Each row of a before or after table is a point. One or more steps were done to the points. Then noise was added and the rows were shuffled. The steps act on columns, c1 being the first. Name the steps. A step turns or swaps two columns, mirrors them in a line or flattens them onto one, adds a multiple of one to another, or multiplies or shifts one. Angles are multiples of 10 degrees, from the lower column toward the higher: turns from -170 to 170, lines from 10 to 170 but not 90. Use the fewest steps. Two steps may share a column if one is a turn and the other turns, adds or multiplies; they go together, in the order done. Otherwise the lowest column goes first.

Before:
[[  4 -39]
 [ 29  30]
 [  7  11]
 [  2  -7]
 [ 38   0]
 [ 23  -2]
 [ 11  40]
 [  5 -10]
 [ 25   1]
 [ 13  38]
 [  5  36]
 [-11  17]
 [ 32 -13]]
After (13 x 2):
[[ 70  -3]
 [ 96 -17]
 [-34  22]
 [ 34  52]
 [ 20  13]
 [ 76   2]
 [ 12 -51]
 [ 88  39]
 [113   1]
 [ 15  47]
 [ 40  50]
 [ 15 -14]
 [  5  -9]]
Steps: multiply c1 by 3; multiply c2 by 1.3

Before, 11 rows:
[[ 55 -11  35 -37]
 [ -1  53 -50   7]
 [-42  11  45 -69]
 [-33  26 -25   3]
 [-35  -8  25   8]
 [ -5  22 -40  -5]
 [-41 -23   1 -54]
 [ 66 -31   6 -61]
 [-27  25  54 -11]
 [  0  -7  -8 -18]
 [ 47  -9  34  12]]
After:
[[ 31  22 -22   5]
 [-32  57  62 -58]
 [-11 -20 -41  10]
 [-24 114 -53 -67]
 [-52  43  40 -39]
 [ 41  31  11  -3]
 [  8  20   0 -16]
 [ 51  42  16   5]
 [ 15  54 -39 -57]
 [-43  43 -46 -11]
 [-42 -27  32  10]]
Steps: turn c1 and c3 by 110 degrees; add -1.5 times c4 to c2

Before:
[[-61   5 -11 -52  32  43  18  10]
 [-16  32  25  35 -53  11 -15  33]
 [ 57 -48 -17 -19 -60  66 -28   3]
 [-48 -29 -15 -46  41  11  45  18]
 [ 43 -39 -12 -12  22  19   5  -6]
 [-60   9  72  32  26  15 -18  19]
 [-41 -42  10 -32  33  79 -14 -13]
 [ -1  25  21  22  13  14  13 -52]
 [  0 -63 -16  56  38  38 -47  39]
 [ 38 -43  67  48  -1   2  13  22]
 [ 26  17  75  -7 -56  55   0 -62]
 [ 50  -1   3 -28  44   0 -11 -18]
 [-21 -52  70 -46 -53  -2  -7 -63]]
After, 13 rows:
[[ 19 -43 -11  37 -50  88 -13   4]
 [ 45 -54 -82  67  35  21  -9  -2]
 [  7  17 -93  29  63  57  -1 -11]
 [ 39  31 -12 -45  37  31 -13  29]
 [-34 -44 -54 -52  20 -15  13  39]
 [-18 -63  23 -64 -33  30 -49   7]
 [-48 -37   9  12   1  -6   5  -6]
 [ 36   5  22  47 -58  60  20  19]
 [-68   0  -8  31 -12 -34 -10  -6]
 [ 19 -31  28  36 -57  20  43  22]
 [-18 -49  21  15  80  54 -29  -2]
 [ 37   8 -59 -37 -53  35 -18  42]
 [ -6  25 -47  -2 -12  13  14 -36]]
Steps: turn c1 and c5 by 150 degrees; add 0.5 times c1 to c6; turn c4 and c8 by 160 degrees; turn c3 and c8 by 150 degrees

Before (14 x 11):
[[-30  64   0 -59  42 -14 -23 -34  14 -39 -35]
 [-14  -1  60 -46 -16  16   3 -72  15  19 -21]
 [-24 -26 -44 -18  38  12  43  24  26  41  44]
 [ 45 -56 -67  11  35 -29  24  13  25  30   6]
 [ 90   0  21  31  -2 -24 -50  61  26  -6  18]
 [ 65 -32  -5  41  24 -20  22  53  30 -81  59]
 [ 13  57  32 -15  30  37 -43 -48 -62 -60 -56]
 [-20  34  22   2   6  42  -2 -38 -12  26 -19]
 [ 46  10  10  82  42 -66   7  38  20 -23  43]
 [ 63  21 -21  55 -20   4 -43  28  42 -27  57]
 [ 21  34  29 -57  -3  32  31   7 -10  61   1]
 [ 28  59  -1  -2 -31  12  32 -12  16  -9 -42]
 [-24  33  14 -55 -66  -4   3 -31 -53  33  -3]
 [-62  33  27 -27 -13  28 -16   4 -12 -23 -81]]
After, 14 rows:
[[  8 -65 -64  29  41 -24   0  49 -33  67  10]
 [ 39  11  38  77  47 -16 -19  49 -66  12  47]
 [-51  57  32 -25  34  61 -63   4  38 -15 -60]
 [-38  57 -29 -57  40 -10 -51 -33 -15  -6 -34]
 [ 31  19  -2  61 -16 -43 -26  59  -3  11  61]
 [ 14  39  17 -37 -16  18  -5 -56  30  18 -84]
 [-37  35  22 -11  10  19 -13 -26  46  68 -17]
 [  1  31  17 -65  -9  10  43  19  37  99  -8]
 [ 63  -2  30  17   1 -30 -55  95 -23  34  23]
 [ 38 -35   8  42  32 -28  15  59 -25 -45  62]
 [-38  35  -8 -58 -73  49  42 -24  -3  71 -10]
 [-82  -6  41 -68 -22 -22  17 -11  23  59 -21]
 [-10  60  -9   5 -29 -12  58  24  19  32 -35]
 [ 24 -27 -50  -5  40 -35  15 -27   7  84  36]]
Steps: swap c1 and c8; turn c3 and c4 by -20 degrees; add -0.7 times c5 to c7; turn c6 and c9 by 90 degrees; shift c10 by 40

Before (11 x 14):
[[-15  19 -16  28 -34  23  -4  14   5  -5  40 -36  29   7]
 [ 21  -6  14  38  -1 -37 -38  33  -8 -18 -20 -23  -1 -12]
 [-11  -9   1  -4  14  -2 -14   3  41 -16   4  10  25  -9]
 [  1 -13   6  14   8 -20   0  15  -6 -23  34   4  15 -10]
 [ 17  -8   5  24 -45 -20   4 -14   8  -5  -2  10  -6   4]
 [-21 -32  -1  13  -3  -2   3 -19  -3 -13  12 -36 -20  -1]
 [  8  10 -24 -10 -40   5 -53 -14 -19  14  -4 -32 -21  -5]
 [ 11 -14  10   9   2 -37  -3  15 -19  20   5 -30  18 -34]
 [ 18 -15  15  33  20  -3  10  -3  10  -6  24   8  39 -22]
 [  5   7   3  10  17 -18 -28  27  -1 -17 -21  -5  34  15]
 [-17  12 -12   4   2  -2 -15  -7 -18   2   0  13 -24 -35]]
After (11 x 14):
[[  18    4    5   83  -43  -19    4  -17  -35   -6   -3   10  -14    6]
 [   8    0  -23   50  -39    5  -52   41   63   14   -8  -34  -13   -8]
 [  -1   13    8   74    8  -21   -1   16   -3  -22   56    7   30  -10]
 [  20    9   14   99   -3  -37  -37   72   14  -14  -31  -22   19  -12]
 [ -16  -18  -17   87  -33   22   -5   19   14   -6   64  -35   17    8]
 [  10   24    9   67    1  -37   -3   19   29   20    9  -27   69  -34]
 [ -20   28   -2   73   -3   -1    4  -21  -42  -12   17  -35  -19   -3]
 [   3   -4    5   71   16  -20  -27   54   14  -17  -32   -3   12   15]
 [  -9  -12   -1   54   14   -1  -15   15 -120  -16    7   10   38   -9]
 [  17    9   14   93   21   -3    9  -14  -47   -5   41   10   75  -20]
 [ -16   -1  -12   64    3   -1  -16    9   66    0   -1   15   28  -36]]
Steps: turn c2 and c9 by 150 degrees; multiply c9 by 3; shift c4 by 60; add -1 times c7 to c8; multiply c11 by 1.6; add -1.5 times c14 to c13

Before (13 x 24):
[[ 15   8  47 -38  19 -51 -22  10  50  65  -1 -12  15  -3  22  -9  -4 -34
   -8  81  22  22 -32  52]
 [-13 -28   5 -26  15  30 -65  39  75  26   0  -1  22 -19  33 -44 -24 -20
   48  62   2 -12 -12  53]
 [-20  51 -27 -14 -86  73  34 -40   8 -71  78  14 -57  41  30   7  26  47
  -81 -40  32 -35  22   4]
 [ 25 -13  31  42 -61   1   4  31 -38  52 -39 -10   2  63  39  47  30   6
   24  50  37   7  26  15]
 [-36  -4  26 -14 -29 -32 -34  11   0  -1 -32  17   5  10  -8 -47 -53 -13
  -22  -4 -20  34 -29  51]
 [ -3 -38  62 -27  23   4 -34   1  33  27 -29  18  31  40   3 -38  59   3
   34  53  37  23  -9  71]
 [-49  66   2  -1 -15  50  40 -29   4 -33 -29  19 -57  -4  27 -55 -14  92
  -80  16 -53 -36 -27  13]
 [  7  99 -26 -23 -34  62  14 -76 -31 -54  22  22 -65 -18  44  -3  16  60
  -31 -66 -23 -33  18  29]
 [ 16 -46   9  64 -23 -23  32 -10 -57  16  -6 -24  45  66  66  10  70 -42
  -18  36 -17  18  12 -22]
 [ -5  53 -42  25 -10  70  18 -57 -36 -20  26 -12 -52  42 -23  -9  12  18
  -54 -30  40 -35  30 -37]
 [-67  24   8   7  -3  22  39 -14  30  25  13  29 -72 -21  10 -37  -5  21
  -46 -39 -38 -13  28  44]
 [ 43   4 -28  87 -27  31  17 -51  -2 -48  41   4 -26  27  28  17  16  28
  -28  13  70  16  39  31]
 [-43  32  55 -18  32 -34 -10  58  75 -13 -24  18  -2 -22  12 -37 -21   0
   16  -3  -5  40 -20  -7]]
After, 13 rows:
[[   9    8  -39  -18   27  -47  -11   -6   47  -66   -7  -11   15    1
    25    4   14  -27  -12   92  -16   15   69   54]
 [ -33    3   -9  -35  -30  -35  -34   14    4  -10  -39   12    9   16
   -16   23   66  -36  -23   -5   -5   33   40   45]
 [  23  -16  -46   23  -61   12   11    8  -34  -70  -37   -3    2   68
    37  -39  -47    9   29   50    1    2  -68   12]
 [  -2   54    1   29   -6   73   19  -53  -39   42   24  -14  -49   38
   -21   14   -2   66  -58  -31   -1  -41  -53  -36]
 [  -2  -32  -66   -6   20    2  -35   -1   34  -28  -31   29   34   41
     8   55  -41  -16   37   51    8   24   35   70]
 [  35    6  -23    4  -32   23   20  -32    7   64   42    4  -19   26
    31  -11  -29   73  -25   14   -3   12 -113   32]
 [ -51   74   30  -48  -21   56   35  -24    5   43  -32   13  -56   -7
    33   55   33  -10  -74   14  100  -34   33   17]
 [ -78   31   20   34   -6   20   25  -24   23  -19    7   22  -73  -26
     2   33   15  -28  -45  -41   29   -8  -34   48]
 [ -19   63   -5   43  -90   80   28  -18    4   85   75    8  -56   40
    35   -2  -28   63  -79  -49   32  -31  -14   -4]
 [  14  -45    8  -26  -18  -25   32   -9  -51  -13  -15  -25   40   68
    67   19  -70  -27  -14   37  -28   17  -62  -24]
 [  -1  102   38   36  -33   61   11  -54  -29   74   23   16  -64  -10
    35   13  -23   14  -35  -61   54  -38   -9   27]
 [ -11  -33   -7    0   22   23  -55   30   72  -37   -1   -6   18  -21
    29   27   36   -3   53   64  -19   -5   40   49]
 [ -37   40  -39  -24   31  -38   -1   69   74   -7  -25   30  -12  -21
     8   25   38  -32   24   -3    8   42   37   -8]]
Steps: turn c3 and c21 by 140 degrees; turn c18 and c21 by 70 degrees; multiply c23 by 2; turn c4 and c23 by -130 degrees; mirror c8 and c10 in the line at 170 degrees; turn c16 and c17 by -160 degrees
